Every row gives one point. The points of each table are mixes of a few directions, plus a little noise. How many directions does each table use, and how many do they share? Where both have some left over, give the other angles between the two spaces (their principal angles), to ten degrees, smallest first.

First, 7 rows:
[[-24  20]
 [-22  17]
 [ -9   6]
 [-12  10]
 [ 17 -14]
 [-41  32]
 [ 90 -71]]
Second (7 x 2):
[[ -4 -28]
 [ -2 -11]
 [ -2 -11]
 [  2  14]
 [  7  48]
 [-13 -91]
 [ 12  79]]
Directions: first 1, second 1, shared 0; angles 60

First, 6 rows:
[[ -9   9  50]
 [  0 -53 -27]
 [  1   6   0]
 [ 13  41 -41]
 [-19   7  89]
 [ 15 -12 -73]]
Second (4 x 3):
[[-11 -85  10]
 [  6  75   8]
 [ 11  22 -39]
 [ -5 -12  21]]
Directions: first 2, second 2, shared 2

First (5 x 4):
[[-10  13 -27 -30]
 [  8  42 -32   8]
 [-48 -89  86  27]
 [ 40  10 -13 -16]
 [ 10  24 -15  11]]
Second, 8 rows:
[[  -5   30   -2   50]
 [  57    2    6   11]
 [-102   15  -12    9]
 [   8  -21    2  -34]
 [ -17  -27   -1  -48]
 [ -89    2  -10  -11]
 [  63   -3    7    5]
 [  85    3    9   18]]
Directions: first 3, second 2, shared 2

First:
[[ -1  -3  12 -25 -10   3]
 [ 94 -15  33 -91  -7  -6]
 [  9  17 -41  47  23 -19]
 [-58   8   6 -16  12 -24]
 [  5  20 -57  78 -38  39]
 [-50 -28  47   6  20   6]]
Second (8 x 6):
[[  0   0  -2   4  -5   6]
 [  1  -1 -15  39 -50  54]
 [ -2   1  23 -60  77 -84]
 [ -1   0   9 -23  30 -32]
 [  0   0   0  -1   1  -2]
 [  2  -1 -24  62 -79  85]
 [  1   0 -13  33 -43  46]
 [ -2   1  20 -54  68 -74]]
Directions: first 4, second 1, shared 1

First:
[[-48   0  64 -19  47  28  -8  47  -9]
 [  3  23 -60  16 -84 -48  31 -31 -28]
 [-23  26 -85 -36  66 -39 -45 -21 -35]
 [-55 -18  28  33 -16  14  61  45 -51]
 [ 43 -38 -32   8  94  31 -30 -13  12]
 [  2   0  34   2  -2  23   4  11   4]
 [ 19  26  21  17 -75  18  26 -11  -6]
 [ 60 -48  14  -2  -3 -20 -27 -19 100]
 [ 33  14  14 -23 -35 -21 -33 -24  61]
 [-35  15  -1   4   8  14  19  17 -50]]
Second (7 x 9):
[[-72 -20  21 -17  45 -22   3  49 -13]
 [ 42  12  15  -4 -64 -12  -7 -27  49]
 [-89 -48  24   6  26 -33  38  66 -21]
 [ 78  21 -55  36  -5  53   4 -54 -34]
 [-54 -27  19  -1  13 -23  18  40  -6]
 [ 47  32  12 -23 -38  -2 -34 -35  49]
 [ 49  30 -35   3  24  40 -23 -38 -22]]
Directions: first 5, second 3, shared 3

First, 8 rows:
[[-27  13  33  30   2  -2 -33  16 -42   8 -12]
 [ 77   9 -27 -18 -26  26  47  -9  78 -47 -14]
 [-53 -24  14  -2  23 -20  18  59 -19  51  20]
 [ 16  -6 -40 -46  20 -58   6 -36 -42  -3   6]
 [ 12  -2 -17   4 -24  59 -14 -61  64 -19  16]
 [ 28 -19  12  55   8   1  12  -9  39  -4 -35]
 [-95 -19  32  -9  18  -2  17 104 -31  72  42]
 [ 41  48  -8 -14 -22  -5 -52 -65 -49 -58 -22]]
Second:
[[ -38   37   56   37   27  -56   32   14  -31    2  -18]
 [  40   -7  -19   16   -8   19  -12  -66   42  -26  -13]
 [   0  -31  -39  -56  -21   38  -22   51   -7   24   32]
 [ -59   13   23  -38   10  -29   19   97  -62   38   25]
 [  31  -21  -31   -9  -14   33  -19  -29   30  -10    4]
 [  66  -70  -36   52  -27   87  -63  -35   72   -4  -29]
 [ -18   31   26   10   17  -40   25  -11  -16   -8   -6]
 [  -7  -37  -10   -8  -11   35  -26   66  -10   32    8]
 [   7   76   18    3   22  -71   54 -118    9  -60  -10]
 [ -24    8   13   -9    6  -15   10   32  -24   12    8]]
Directions: first 5, second 3, shared 2; angles 60

First (8 x 12):
[[ -35  -37   48   -3  -26   36   31   -3  -51  -10   -8  -29]
 [  30   38   -8  -14    9  -25  -27    0   16   -4   24   17]
 [  26   39  -32   28   -1  -48    4    2   47    6  -15   20]
 [ -31  -51    3  -22   16   50   -9   -1  -30    2    4  -17]
 [  -9  -26  -41   12   23   12   -2    3   25   15  -19    4]
 [  26   15 -121   38   57  -38  -26    5  107   37  -33   42]
 [  -9    0   98  -45  -42   25    5   -5  -87  -34   41  -28]
 [   3   22   48    3  -38  -15   26   -1  -28  -17    3  -12]]
Second:
[[ 14  20 -18 -15  21 -21 -28 -16   1  -5 -11   7]
 [ 41  59 -51 -43  63 -62 -81 -47   4 -12 -33  23]
 [  7  10  -9  -7  11 -11 -14  -8   1  -2  -6   4]
 [  9  13 -11 -10  14 -14 -19 -11   1  -3  -8   5]
 [-49 -70  60  50 -75  73  97  56  -5  15  39 -27]
 [  4   6  -5  -4   6  -6  -8  -5   1  -1  -3   2]
 [ -6  -9   8   7 -10  10  13   7  -1   2   5  -3]
 [-24 -34  29  25 -37  35  47  27  -2   7  19 -13]
 [ 42  59 -51 -43  63 -62 -81 -48   4 -12 -33  23]
 [-38 -54  46  39 -58  57  74  44  -4  11  30 -21]]
Directions: first 3, second 1, shared 0; angles 40

First (10 x 14):
[[-16   5 -21   5 -15 -14  -8  -1  -8   1  10   9 -13 -18]
 [ -6   2  -8   2  -6  -6  -3   0  -3   0   4   3  -5  -7]
 [-11   4 -14   3 -10 -10  -6  -1  -6   0   7   6  -9 -12]
 [ -6   2  -7   2  -5  -5  -3   0  -3   0   4   3  -5  -6]
 [-30  10 -38   9 -27 -26 -15  -2 -15   1  18  15 -24 -33]
 [ 53 -19  67 -16  48  46  26   4  27  -2 -32 -27  43  58]
 [-37  13 -47  11 -34 -32 -18  -3 -19   1  22  19 -30 -41]
 [-30  11 -39   9 -28 -26 -15  -2 -16   1  18  16 -25 -33]
 [-11   4 -14   3 -10 -10  -6  -1  -6   0   7   6  -9 -12]
 [ 95 -33 121 -29  87  83  47   6  49  -4 -57 -49  77 105]]
Second:
[[ 80 -29 102 -24  73  69  40   5  42  -3 -49 -42  65  89]
 [-21   8 -26   7 -20 -18 -10  -1 -11   1  13  11 -17 -22]
 [-19   6 -25   5 -17 -17 -10  -2 -11   1  11  10 -15 -20]
 [-41  15 -51  13 -37 -36 -20  -2 -21   2  25  21 -32 -44]
 [ 40 -14  49 -12  35  34  19   3  19  -3 -22 -21  32  43]
 [ -9   3 -10   3  -8  -8  -4  -1  -5   1   6   4  -7  -9]
 [-51  18 -64  15 -47 -44 -26  -3 -26   3  31  26 -40 -54]
 [-11   3 -14   3 -10 -10  -5   0  -6   0   7   5  -8 -12]
 [ 31 -10  39 -10  30  28  15   4  16  -2 -18 -17  26  33]]
Directions: first 1, second 1, shared 1

First:
[[100 -26  47  31 -17   8   4 -72 -26  52  13   2  39 -16  -7 -47 -57  22
   29  21]
 [-15   4  -7  -4   3  -1  -1  10   4  -8  -2  -1  -6   2   0   6  10  -3
   -4  -4]
 [-65  16 -31 -20  11  -4  -3  47  17 -34 -10  -1 -25  10   4  31  37 -12
  -19 -14]
 [-90  22 -41 -28  15  -7  -4  66  25 -47 -12  -1 -34  14   5  43  51 -18
  -27 -19]
 [-43  10 -20 -13   6  -3  -2  31  12 -23  -4  -1 -17   7   1  21  25  -9
  -14  -9]
 [121 -30  57  38 -20   8   6 -87 -31  63  15   1  46 -18  -7 -57 -69  25
   36  25]
 [ -4   2  -2  -2   1   0   0   3   1  -3  -1   1  -1   1   1   1   2  -1
   -2  -1]
 [ -3   2  -3  -1   2   0   0   3   0  -3   0  -1  -2  -1  -1   1   1  -1
   -1  -1]]
Second, 11 rows:
[[ 50  30 -54   6  14   5 -13 -17  -4   3  27   8   5 -16   9 -16  15  -9
  -20   1]
 [-38 -25  24 -21  -8  10  12  39  -4 -12 -25 -10 -31  -7  -7  22  -5 -21
   11  25]
 [-46 -93 114  11  65 -41  -9  41 -16   8 -30 -34  11  24  60 -54  11 -12
   32  -5]
 [ 23  45 -39  29  10  14 -44 -20  13  -6  56  14   1 -11   9 -23  33   4
  -35 -51]
 [ 87  -4 -18  12 -44  51   4 -59 -17  49  17   1   1 -47 -52  -1 -54   3
   23  46]
 [ 10  19  38  -9 -35 -11  21   6 -11 -21 -12  18 -16   8   9   7 -25   7
   -8   3]
 [-64 -27 -43   6  65 -38  -1 -14  30  26 -15 -24  76  49   3  -3  42  30
   25 -39]
 [ -1  32 -51 -28 -14  -9  25  10   3 -19 -17   8  -4   7  -8  33   4  -4
  -12  20]
 [-43   1  52  -5 -21 -15  10  16   9 -19 -15   7  -5  23   3  13  -8  18
    2 -25]
 [  3  39 -28  -8 -23  -6  14 -10   7 -14  -1  17   5  12  -9  20  -3  15
  -12  -9]
 [ 20 -17   5   3 -11  42 -21  14 -11   7  16  -7 -44 -45 -15  -1  -6 -33
   -2  27]]
Directions: first 1, second 6, shared 1

First, 10 rows:
[[   5  -10    8    6   18  -10  -16  -18   48    4   18    7   25   -9
    -4   -4   -7  -11   18   55    0  -29   -2    9]
 [   7  -21   22    7   44   -5  -16   -9   37   12   14    8    4    2
    19  -11    0  -13   46   59   22  -43   -1   20]
 [  13    9   22    5   10   51   30   13 -121   27  -22    5  -74  -11
    37  -31   -1   -4   63  -14   41   34   39  -18]
 [ -10   -7   -8   -7    1  -19   -7   13   30  -14   -3   -8   10   25
     0   17   13   10  -31  -32   -7  -10  -24   11]
 [ -13   -9  -19  -10   -7  -44  -24   -5   98  -21   15   -6   58   15
   -31   29    4    5  -53    2  -31  -29  -35   20]
 [  10    0   16  -20   17   23   22   11  -60   36   -9    4  -34  -13
     3  -16  -12   -7   61   15   36   -3   26   17]
 [  -7   33  -26  -23  -60   21   40   25 -101    0  -31  -11  -33   -6
   -25   10   -3   19  -40  -97  -12   68   16  -20]
 [  -2    5  -18   -1  -22  -26  -16  -29   75   -9   23    5   63  -23
   -45   12  -18   -7  -32   45  -37  -13   -7    1]
 [  -4  -10    3   13   14  -11  -16    1   34  -16    4   -2    6   19
    17    4   14    2  -13   -2   -4  -13  -17    0]
 [  -1   11   -1   32  -16   20    1   -1  -40  -21   -9   -1  -25    3
    28  -10   12    6  -20  -31  -10   39    5  -40]]
Second:
[[ 32  -7  -8 -25  -1 -42  44   4  30  -3  45   2  20 -10 -32  20   4 -18
  -14  -5   4 -46  45  33]
 [-24 -13  47  47  25  92 -66  -3 -41  10 -44  13 -27  22  66 -72 -23  57
   -9  31 -41  37 -28 -79]
 [-10   1  17  18  -4  36 -24  -2 -27  13  -5  11 -18 -10  10 -37 -24  14
    4  24  -3  19  11 -31]
 [  8   8  55  39  74  18  -8  -3 -40   7 -36 -30 -23  12  72  13  -4  45
   23 -31   3  12 -48 -23]
 [-15  -5 -52 -39 -32 -34   4  -2  48 -13  -5   3  29  12 -41  27  29 -38
    6   7   5 -11 -21  47]
 [  2  17 -13  -4  -7 -44  18  -3  11  -2  15 -16   6 -21 -26  41   0 -20
   11 -20  31   0  -2  29]
 [-19  13 -61  -7 -67   7  19  11 -47 -40 -33   2 -26  27   1  10  52 -24
  -28 -70  -9  62  -9 -14]
 [  7  -5  10 -12   5   9   2  -2  -6  26  16  12  -1 -20 -16 -19 -21  -8
   29  42  16 -18  28  11]
 [ 14 -10  37  23  15  15 -15  -1  17   5  33  11   9  -7   9 -32 -31  31
  -40  22 -28 -22  33 -35]
 [ -7  17 -17   6 -24 -42   0  -3  30 -13  26 -10  15 -21 -31  30  -8 -13
  -21 -18  15   4   1  11]
 [ 12 -17 -17 -44  20 -17  25   0  22  10 -12   2  16  18 -11  17  27 -23
   40  17   6 -37 -12  52]]
Directions: first 4, second 6, shared 2; angles 40, 50
